Every row gives one point. The points of each table are mixes of a few directions, plus a little noise. How many directions does each table use, and how many do they share? Where both have some left over, give the other angles between the two spaces (their principal angles), to ten degrees, smallest first.

First (7 x 3)
[[  37   22   -2]
 [ -48  -28    6]
 [  77   41   -6]
 [   8    4   -1]
 [  31   15   -2]
 [   1   -1   -1]
 [-102  -58    6]]
Second (5 x 3)
[[ 18 -38 -56]
 [-30  59  91]
 [ 10 -23 -38]
 [  2  -5  -7]
 [ -3   7  10]]
Directions: first 1, second 1, shared 0; angles 90

First (8 x 4)
[[ 39 -38  47 -12]
 [-71  70 -85  22]
 [  9  -9  11  -3]
 [-41  39 -48  12]
 [ 13 -12  15  -4]
 [ 36 -35  42 -11]
 [-26  26 -32   8]
 [ 42 -41  50 -13]]
Second (8 x 4)
[[  2  24 -25   0]
 [  1  33 -33   2]
 [ 86 -70  88 -26]
 [ 78  15  -1 -17]
 [-72   3 -17  17]
 [ -4  10 -11   1]
 [-55 -25  14  12]
 [-35   9 -16   9]]
Directions: first 1, second 2, shared 1

First (10 x 8)
[[-26  14  24 -29 -18 -26 -17 -17]
 [ 59 -80 -62  61 -22  71  99  28]
 [-20  -2  16 -23 -31 -17   3 -15]
 [  5 -22  -8   4 -22  10  28  -1]
 [  5  40   2   9  60  -5 -50  11]
 [ 18  -4 -16  20  20  16   5  12]
 [-18 -16  12 -21 -46 -11  21 -16]
 [-23  41  25 -22  23 -29 -51  -8]
 [  6 -10  -6   5  -6   7  13   2]
 [ -6  40  12  -4  44 -15 -50   3]]
Second (8 x 8)
[[-16 -42  13 -13  23  15 -10 -19]
 [-17  25   1  31 -24 -10  15 -30]
 [  8   6 -25  -9  11 -30  15  -4]
 [  4  47  30  -6  -9   1  50  -4]
 [ 18  -4 -70 -16  27  -9 -43 121]
 [-46 -71  25   9  18  39 -37 -37]
 [ 23  11  14  -2 -16  11  -9  12]
 [ 27  27  12   6 -28 -18  18 -40]]
Directions: first 2, second 5, shared 0; angles 60, 90

First (7 x 9)
[[-24 -28  57  13   0 -36   3  -1 -23]
 [ -3  -2 -34  51   3   4  10   2   1]
 [ 32  37 -31 -75  -4  39 -16   0  26]
 [-20 -22 -37 115   7 -14  23   2 -12]
 [ -2  -4  42 -43  -3 -10  -9  -2  -6]
 [ 42  49 -52 -85  -5  54 -18   0  35]
 [-25 -30  52  23   1 -36   5  -1 -23]]
Second (7 x 9)
[[  3   9  26 -45   6  -5  -4  -5   2]
 [ -3  -1 -56  69  -1  13  11   7   5]
 [ 23  32 -95  47  22  32  19  -7  26]
 [-28 -37 121 -68 -27 -39 -25   9 -30]
 [ -9 -13  24  -5  -8  -8  -3   3  -8]
 [ 25  38 -70   7  27  26  15 -13  25]
 [-18 -27  49  -3 -19 -19  -9   8 -17]]
Directions: first 2, second 2, shared 1; angles 30

First (11 x 11)
[[-22 -39 -33  13  37 -30 -46  48   9 -15  24]
 [ 18  34  29 -12 -31  25  40 -41  -9  11 -20]
 [ 10  19  15  -6 -15  15  22 -21  -5   7 -10]
 [ 36  65  56 -21 -60  50  76 -78 -17  22 -37]
 [ 28  49  43 -17 -47  38  61 -61 -13  18 -30]
 [ -1  -2  -2   1   2  -1  -3   2   1  -1   2]
 [-38 -69 -59  22  64 -53 -81  83  18 -22  39]
 [ -4  -5  -4   2   6  -4  -7   7   2  -2   3]
 [-16 -28 -25  10  26 -21 -33  34   6  -9  17]
 [-39 -71 -61  24  66 -55 -86  86  20 -26  42]
 [ 27  49  43 -17 -45  37  59 -60 -13  18 -29]]
Second (11 x 11)
[[  20   -3   -4   44    8   37   19   37   -9  -20  -26]
 [ -77   36  -97  -39  -67  -58  -99 -118   10    4  -65]
 [ -29   23  -40    5  -32   -4  -64  -48   12  -39  -63]
 [  15  -17   45  -30   25  -16   42   22   -2   38   70]
 [   0    3   -9   13   -5    9   -7    0    0  -13  -20]
 [  -9  -20  -85   17   -2  -12   81   24  -52  115   17]
 [  15    3   52   -3   11   12  -17    7   22  -46    5]
 [  13    0   58  -19   14   -1  -14    2   21  -33   25]
 [  18  -14   72  -40   29  -17   25   16   12   15   76]
 [   8   -1   14    8    5   11   -1   10    4  -19   -4]
 [  25   -8   -6   46   13   39   37   48  -16   -5  -17]]
Directions: first 1, second 3, shared 0; angles 90
